Every row gives one point. Each copy is the shape, with its points in the same order, turned, moved and blurred by noise. Say if it was mirrored as well.

Shape:
[[ 24 -39  44]
 [-18 -51   6]
 [-27   5  11]
 [-22   7  -8]
 [ 35  87  -4]
 [-29 -42  -4]
 [ 15 -15  16]
 [ 16 -27  -2]]
Copy 1:
[[ 48 -36  18]
 [ 37 -43 -36]
 [ 19  12 -35]
 [  3   4 -38]
 [-55  54  24]
 [ 30 -33 -50]
 [ 16 -19  -1]
 [  7 -36  -9]]
Copy 1 is: mirrored
Copy 2, 8 rows:
[[  9 -28  63]
 [-36 -33  25]
 [-19  22  17]
 [-12  14 -13]
 [ 65  63 -11]
 [-44 -28  11]
 [  9 -17  24]
 [  7 -33   9]]
Copy 2 is: only turned
Copy 3, 8 rows:
[[ 27 -30  51]
 [-28 -35  51]
 [-17 -37  -5]
 [-21 -19  -5]
 [ 47  29 -63]
 [-39 -28  41]
 [ 14 -11  28]
 [  2  -3  40]]
Copy 3 is: mirrored
Copy 4, 8 rows:
[[ 22 -43  52]
 [ -4 -59  -1]
 [-28  -3   8]
 [-24   7  -7]
 [  1  95  37]
 [-18 -40 -18]
 [ 16 -19  27]
 [ 16 -23   1]]
Copy 4 is: only turned

Shape:
[[  2  44   5 -43]
 [  1 -15 -11 -24]
 [  1   6 -32  39]
 [  3 -15 -33 -32]
 [ 49 -62  40  25]
 [  3 -38  80  32]
 [ 15   6 -16   2]]
Copy 1 (7 x 4):
[[-29  41  -1 -57]
 [ -9  -9 -24 -31]
 [ 40 -10  23 -17]
 [ -5 -24 -25 -52]
 [ 38   9 -72  35]
 [ -1  28 -37  68]
 [ 20   6  -7 -33]]
Copy 1 is: mirrored
Copy 2:
[[ 60   0  33 -17]
 [ 16 -32  -3 -25]
 [ -7   2 -18  26]
 [ 24 -41 -17 -14]
 [-68   8 -26 -67]
 [-69  10  38 -58]
 [ 16  -3 -22  -5]]
Copy 2 is: mirrored
Copy 3:
[[ -8  35  28 -17]
 [ -1 -20   5 -40]
 [-20 -39 -24  17]
 [-26 -12   0 -57]
 [ 21 -95  57 -12]
 [ 76 -59  43   8]
 [-22 -24   9  -8]]
Copy 3 is: mirrored
Copy 4, 7 rows:
[[-65  32  11 -35]
 [-31  -5 -22 -11]
 [-19   5   7  47]
 [-51 -10 -39  -7]
 [ 36 -68  10 -20]
 [ 64 -13  23 -36]
 [-36  -1   7   8]]
Copy 4 is: mirrored

Shape, 13 rows:
[[ 15  -2 -83   2  29  40 -11   1]
 [-34 -23 -51  13  -6 -58 -23   6]
 [-13 -18   7  31  10  28  33   1]
 [-52 -45  18  23   0  45  15   0]
 [ 42 -12  33 -17 -16 -54 -32  28]
 [-17  -7  44  -8   2  13  37  22]
 [-32 -15 -19  -3  20 -36  -2  39]
 [-50 -12  36 -38 -11 -42  35 -36]
 [ 25 -41 -37 -28 -33  16  -8  14]
 [ 52  -6 -32  -5 -15 -34   6  34]
 [-37 -95  43 -34   1  14  23  38]
 [-15 -49 -40  -2  15 -29  -7 -54]
 [-37 -23  26 -26  -6 -58 -41   7]]
Copy 1 (13 x 8):
[[ 40   9 -33  10  50  41 -14   1]
 [ 11   9 -51 -42  -2 -48  -5  -2]
 [-25 -43  22  23  10   5 -23  29]
 [-43 -49  13   5   8   7 -64  -1]
 [ 43   5  -2 -24 -65 -33 -22  66]
 [-13 -30  46  -7  -8  -2 -28  59]
 [ -1  10 -17 -33  11 -32 -25  44]
 [ -5 -37  64 -65 -12 -48  -2  14]
 [ 39 -24 -23 -30 -22  48 -19  35]
 [ 39  -8 -27  -6 -20   5  24  75]
 [-24 -74  15 -61   0  -2 -86  64]
 [ 37 -51 -20 -20  14 -37  -8 -21]
 [ 17   2  10 -58 -36 -61 -48  19]]
Copy 1 is: only turned
Copy 2:
[[ -3   7 -73   9  21  47 -33  26]
 [ -6  17 -64 -22  23 -64 -21   3]
 [-20  27   7   9  14  20  27 -14]
 [-48  35 -11 -39  20  23  39 -27]
 [ 50 -32  26 -49  23 -47 -20  17]
 [-18   9  33 -30  -6 -11  24   8]
 [ -5  25 -33 -17  22 -45   9  43]
 [-68  14  24 -30   0 -69 -11 -10]
 [  3 -54 -48 -46  -4  12 -18   8]
 [ 41 -31 -26  -6  -1 -27  -9  24]
 [-54 -23   0 -78  32 -11  61  24]
 [-42 -14 -52  -3  49 -34 -35 -18]
 [ -9  11   1 -72  35 -68 -28  12]]
Copy 2 is: mirrored
Copy 3 (13 x 8):
[[  2   3 -54  45 -25  60   4 -31]
 [-40 -12   2  51 -54  -3  31  34]
 [  6  -8 -24   9  38 -12  19  10]
 [-39 -40 -35  -7  68   7  29  17]
 [ -4   1  54  15 -20 -30 -56  13]
 [ 14  -9  16 -29  42  -1  15  19]
 [ -7   2  10  32 -14  28  27  41]
 [-27 -35  45 -38   2 -27  57   1]
 [-13 -28 -36 -13 -39  13 -39   5]
 [ 29   7  -8  16 -36 -18 -22  17]
 [-24 -95   3 -31  32  19 -16  60]
 [-16 -56  -9  39 -23  -4  38 -22]
 [-62 -34  60   7 -24 -10   1  15]]
Copy 3 is: mirrored
Copy 4:
[[ 33 -21 -77  36  39  16  -4  11]
 [ 21 -47 -23  27 -52 -30   5  19]
 [-49 -20 -10  29  13  33  23   6]
 [-65 -52  -4  40   0  48 -17   3]
 [ 35   7  66 -13  -9 -15  15  -3]
 [-67 -10  21   0  20   6   0   6]
 [ -6 -50  -1   9  -6 -35   3  23]
 [-71   5  12   3 -51 -34 -22 -32]
 [ 31 -13 -21 -23  -2  41 -19   1]
 [ 38   6  -5 -25  -2  -3  38  16]
 [-57 -81  35 -41   2  30 -28 -26]
 [  9 -33 -41  38 -41  -6   2 -52]
 [  0 -29  46  14 -39 -42 -32  -5]]
Copy 4 is: only turned
